Every row gives one point. Each copy is the shape, with its points in the same order, turned, moved and blurred by noise. Say if it was mirrored as well.

Shape:
[[ -5.6  -0.8   3.4]
 [  5.7 -12.8  19.2]
 [ 19.4 -19.8   0.0]
 [-19.5   1.3  -3.6]
 [ -3.3  14.1 -11.8]
 [-43.7  -6.2 -19.3]
 [-16.4  -5.0 -16.1]]
Copy 1, 7 rows:
[[ -4.7  -7.5   9.4]
 [-25.3   1.7   3.7]
 [-17.0   2.9 -18.4]
 [  4.2 -21.0  14.7]
 [ 16.1  -2.8   6.7]
 [ 13.0 -47.2  15.3]
 [  7.3 -23.8   2.5]]
Copy 1 is: mirrored
Copy 2 (7 x 3):
[[ -3.8   0.7   1.2]
 [  4.7  -8.8  14.5]
 [ 22.6 -12.2   1.0]
 [ -8.4  16.4  -7.7]
 [-11.0  -0.4 -19.1]
 [ -4.5  44.7 -12.6]
 [  2.7  20.8 -13.6]]
Copy 2 is: mirrored
Copy 3, 7 rows:
[[-10.9   4.8   9.1]
 [ -9.8  12.2  30.1]
 [ -6.7  33.1  18.8]
 [-18.1  -5.9  -1.7]
 [ -1.2   2.7 -10.3]
 [-42.2 -13.0 -18.7]
 [-23.7   5.7  -8.2]]
Copy 3 is: mirrored
Copy 4 (7 x 3):
[[ -1.7   9.7   1.8]
 [  8.4   1.1  22.2]
 [ 21.8 -13.3   7.9]
 [-16.2   6.7  -2.5]
 [  0.6  13.2 -18.2]
 [-43.2  -4.2 -15.5]
 [-15.3  -2.7 -12.0]]
Copy 4 is: only turned

Shape:
[[ -2.9 -24.6   9.0 -13.3  -5.0 -15.7]
 [  1.3  -1.3   3.2  -8.8  20.0 -21.0]
 [ 16.4  13.0 -11.6 -27.9   8.1  21.8]
 [  9.9  11.5 -10.9  12.8  14.8  23.3]
 [-23.4  -9.2  20.5 -16.2   6.9   3.1]
 [  5.0 -12.7  19.8  -5.4 -12.0 -26.0]
 [  0.4 -11.9  30.3  20.7  11.7  -2.7]
 [ -8.6 -28.6  25.7  -3.7  33.4   4.2]
 [ -4.3  -6.2  16.9 -20.5 -13.6 -26.7]
 [-23.2  -2.5  10.9  24.5 -15.7  23.3]
 [  9.5 -14.9  -4.8 -17.2  -7.5   2.2]]
Copy 1 (11 x 6):
[[-14.4 -16.0 -22.3 -11.2   4.7  10.0]
 [-10.7   4.5 -18.3  -4.0  17.3 -10.4]
 [ 17.6 -15.2  16.0 -13.8   0.8 -24.1]
 [ 16.8   0.6  15.3  21.1  -1.2 -14.8]
 [-16.3 -13.3   3.0  -9.8  21.9  19.0]
 [-12.0   7.2 -31.3 -18.6   3.8  15.4]
 [  5.5  10.0 -12.7  15.4  20.0  24.4]
 [ -5.8 -16.8  -6.4   7.9  40.6  17.8]
 [-13.8   0.9 -23.5 -31.7   1.7  10.0]
 [-11.0   4.4  19.5  19.2 -14.2  29.0]
 [  1.3 -19.4 -10.7  -6.9  -8.1  -0.1]]
Copy 1 is: mirrored
Copy 2, 11 rows:
[[ -6.8 -19.0  10.4 -10.9  -1.5 -24.7]
 [ -1.1  -7.9  -4.0  -8.6  26.3 -21.4]
 [ 25.2  -2.5   2.1 -26.8  13.8  20.1]
 [ 17.8   8.4 -13.7  10.6  12.5  17.6]
 [-29.4 -15.7   6.0 -13.2  11.0   2.4]
 [ -9.2  -2.3  20.8  -4.8   2.2 -33.2]
 [-16.7  -3.1  14.2  27.5  14.4  -9.9]
 [-16.3 -36.6   7.7  15.6  25.1  -0.1]
 [-15.4  -2.0  17.9 -23.1   3.8 -29.3]
 [-23.9  12.1  -2.7  17.1 -17.5  16.4]
 [ 11.3 -13.2   7.1 -15.0  -5.0  -6.6]]
Copy 2 is: only turned
Copy 3 (11 x 6):
[[ -8.4 -13.1  -2.2 -15.8  -5.3 -20.8]
 [-12.0  -2.3 -10.4  -8.5  27.2 -13.4]
 [ 16.4  -3.3  -8.6 -20.4  12.5  32.8]
 [ 17.3  -9.0   0.0  19.0  19.0  23.3]
 [-24.7 -11.0  15.3 -11.9   5.2   3.0]
 [ -4.8   2.5   3.2 -10.8  -3.6 -27.2]
 [ -1.1 -11.9  25.8  14.9  12.6 -15.8]
 [-13.6 -37.0  25.3  -9.2  27.4  -9.4]
 [-16.7   8.6  -1.7 -20.6  -4.9 -19.9]
 [ -9.0  -6.5  23.3  25.0 -19.8  15.4]
 [  6.8 -13.4  -7.3 -17.3  -5.7   3.9]]
Copy 3 is: only turned

Shape, 12 rows:
[[ 29.6 -10.2 -17.0  24.8  -4.8 -20.1 -25.3   1.0]
 [ 15.1 -13.1 -28.6  -9.4 -15.4 -34.1  18.7 -16.5]
 [ -5.7 -10.2 -10.2 -23.9  22.8  -2.0  -6.4 -21.0]
 [  0.6 -13.3 -12.1  21.5 -29.7   4.9  16.7   8.7]
 [ 21.1  10.4  15.2  12.8  -7.7 -30.9  15.4  17.7]
 [-15.4 -32.1  16.5   4.0  -5.9  -0.9  -3.2   4.0]
 [  1.0  -4.0 -22.6  16.6  11.3   8.1 -10.4  15.7]
 [ 26.1   6.6   3.5  14.2 -18.8   2.2 -26.1   9.9]
 [  2.6   7.7   5.6   0.4  -8.8  -5.8  24.2 -24.5]
 [-11.9  -4.5  18.3   2.3 -25.8  -8.7 -17.1 -12.6]
 [-13.9  -2.8 -22.6 -13.5  -4.7   9.4  15.6   4.7]
 [-20.7 -15.9 -13.7  -2.0  -6.6 -11.5  -3.0 -15.3]]
Copy 1, 12 rows:
[[ 37.1 -31.1  -7.8  26.9   4.4   3.2 -17.4   0.9]
 [ 18.0 -28.7 -10.8 -23.5  -1.0 -29.4 -20.0 -11.6]
 [-14.2  -6.2   5.2 -12.4  27.6   5.2 -22.1   1.4]
 [  2.8 -12.6 -14.5  13.2 -29.2 -10.2  12.2 -13.4]
 [ 34.3 -12.4  27.5   2.8 -15.7 -16.4  14.8   5.1]
 [-21.6 -20.3  16.8  13.2 -16.5   1.6  -8.1   7.4]
 [  8.7   1.6 -17.5  26.2   6.0   3.3  -0.2   6.7]
 [ 34.6  -9.8   8.1  21.6 -15.7  28.7  -7.2  -9.8]
 [  1.1 -16.3  13.8 -14.5   3.3  -8.0   9.4 -27.0]
 [ -6.5 -13.3  29.2  15.2 -16.6   6.2 -19.7 -23.0]
 [ -9.0  10.5 -14.7 -11.4  -5.4  -5.0  -3.0  -4.7]
 [-16.0 -11.6   2.7   3.5   0.6 -14.1 -22.2 -10.5]]
Copy 1 is: only turned
Copy 2 (12 x 8):
[[  9.3 -31.7   1.5  10.8   2.7 -19.1 -28.4  11.7]
 [  0.7 -10.2 -21.6   5.6 -10.4 -37.6   8.0  -9.0]
 [ -7.5   4.2 -20.9 -24.2  32.3  -6.9  -0.5  -8.8]
 [-16.5   0.7 -15.3  17.6 -27.4   4.3  -4.8  18.6]
 [  1.2   3.2  31.9  24.9  -7.7 -15.6   0.9   8.7]
 [-45.9   1.2  -0.8  -1.2   3.9   5.0 -19.3   1.4]
 [ -0.3  -5.6 -14.9   8.4  18.1   8.1 -14.7  31.5]
 [  5.8 -22.8  18.8  -6.7 -12.8   3.7 -25.6  28.2]
 [ -1.8   3.3  -4.5   2.6 -10.3   8.5  16.0 -18.1]
 [-28.6 -24.2   8.4 -15.8  -6.0   6.5  -1.3  -1.6]
 [ -9.2  12.3 -27.4  -5.9   1.3  -0.9  11.7  19.7]
 [-25.5 -17.8 -26.8  -8.5   7.7  -4.8   3.9  -1.0]]
Copy 2 is: mirrored

Shape, 14 rows:
[[ -4.1 -10.7  -5.5   9.1   1.8   6.9 -19.3  -2.7  -0.1  13.4 -25.1]
 [ 19.9  18.0  14.1  -9.1 -14.7 -11.2  -9.3  -6.8 -12.8  -4.1  16.4]
 [ -1.4  15.5  31.8  19.3 -22.9  -7.5   1.3 -11.9  -6.5   4.4  19.0]
 [-14.8 -17.7   8.8 -43.5  27.2   6.6  -4.0   7.9   4.1   5.4  20.9]
 [-20.6   1.2  16.5   3.7 -18.1  14.6   6.4 -20.1  14.7   3.2  -2.1]
 [ 23.4  15.4   8.6 -12.4 -13.2 -15.0   1.2   2.6  -7.7  -1.3  19.5]
 [-17.4  -1.5  -2.1  14.8  -7.7  14.1  23.1  -8.8   5.6  -9.8 -35.5]
 [-28.3 -17.2 -30.5 -48.0  16.2   3.7 -24.3  -0.5  18.8   9.1  10.0]
 [  4.5   5.7  -3.5  11.5 -14.2  -8.2  16.2  14.8 -16.1   4.7  19.3]
 [  9.1  26.7  11.7  -8.0  -5.0 -16.6   7.1   8.7   0.9  21.4  10.0]
 [  6.4 -18.0 -23.7  -8.3   2.5  20.9  10.6  -8.6   5.1  22.5 -11.8]
 [ -1.5  12.0 -17.0   7.4   1.4  36.0   5.6   8.3  -1.6   6.0 -11.3]
 [-17.3 -21.7   5.0 -50.4  -8.1   7.7 -18.2  17.2  15.3  10.1   9.1]
 [-12.4  13.5  16.5 -13.6 -17.7  -1.4   7.6  -8.7 -25.4  11.0   6.5]]
Copy 1:
[[-22.2 -21.0   7.9  12.3   3.7   9.2   6.3   1.4  -2.6  10.2 -12.2]
 [ -9.0   1.6 -11.5 -18.5  -9.2  -6.5 -22.2   2.7 -26.3  -7.4   6.0]
 [ -2.8  19.9  -0.3  -2.8 -21.3 -17.3  -2.8 -13.9 -30.9   8.7   9.3]
 [ 18.9 -17.8  19.7 -12.1 -31.2  22.9 -19.5  11.0  21.5 -17.2  -9.6]
 [-16.5  27.3   3.8  10.7 -16.1  14.2   4.8 -14.1   3.0   5.6  -3.0]
 [ -0.3  -1.6 -12.8 -24.0  -7.9 -12.7 -17.0   0.4 -19.9 -12.1   8.1]
 [-13.6  18.2   6.8  15.5  20.4  22.3  22.6 -14.1   2.9  -6.7  -7.6]
 [ -2.3 -27.0  14.0   2.4 -27.1  38.6 -13.5  38.8  35.5  -8.3   8.9]
 [  7.4  -5.3   5.5 -10.5  -0.8  -8.8   8.0 -13.2 -17.1  -6.6  21.6]
 [ 12.1  -5.7 -14.7 -26.6 -10.6  -1.9   2.9   4.4 -17.8   9.2   4.0]
 [-10.1 -18.2   1.3   4.9  13.7  12.0  -2.2 -13.7  35.7   1.6   2.5]
 [ -9.6  -5.9  18.3 -11.9  23.3  28.7   1.9 -14.1   5.7  13.0   6.2]
 [-13.9 -20.1  10.4 -18.5 -47.0  30.1  -7.0  10.7  27.3 -19.6  -5.9]
 [  1.6  -0.2  -8.1  -0.5 -22.5  16.6 -10.5 -17.4 -27.4  -7.9  10.8]]
Copy 1 is: mirrored
Copy 2, 14 rows:
[[  8.9   6.8  16.3  -6.1  -2.3   8.8  -8.4 -34.7   3.4  17.2  -5.0]
 [ -8.0  16.6  -5.1 -27.8   3.9   8.7  -3.8  14.2  18.0   0.1  28.2]
 [-20.2  18.4   6.1 -24.2  -3.7  16.2  21.6  -4.6  12.3 -19.3  22.3]
 [-20.0 -28.1 -12.7  20.3  29.9 -16.0 -13.2  -3.2  11.4  19.6  12.8]
 [-26.2  -7.8   1.1  -2.6 -12.2  24.5  20.4 -14.9   7.4  -4.5  -6.9]
 [ -5.9   5.3   3.9 -33.4  10.1   6.0  -9.3  20.2  15.7  -2.3  17.9]
 [  3.8 -10.6  18.8   2.4 -20.4  27.6   8.7  -6.4 -16.0  -1.6 -23.4]
 [-35.6 -13.3  -9.4  16.8  25.8 -13.7 -32.9 -18.7  18.2  38.8 -19.7]
 [-10.9  13.1  12.2 -24.1   7.1   3.2 -10.0   5.3 -13.7 -20.7   6.1]
 [ -6.7   8.2   2.8 -38.5  25.7  -2.1   8.5   9.6   6.2   4.6   2.9]
 [  2.6 -15.9 -11.2 -11.5   2.9  10.7 -22.8 -27.0 -15.2   9.2 -17.9]
 [ 19.3  14.8 -12.0   2.7   8.3  17.1  -6.8 -11.9 -10.6  -7.5 -25.8]
 [-30.2 -21.6   1.8   8.6  39.6  12.0 -24.5 -16.4  22.8  20.2   5.1]
 [-22.5   8.4   3.6 -13.9  10.9  26.2   7.6   4.7 -10.2   8.9  16.6]]
Copy 2 is: mirrored
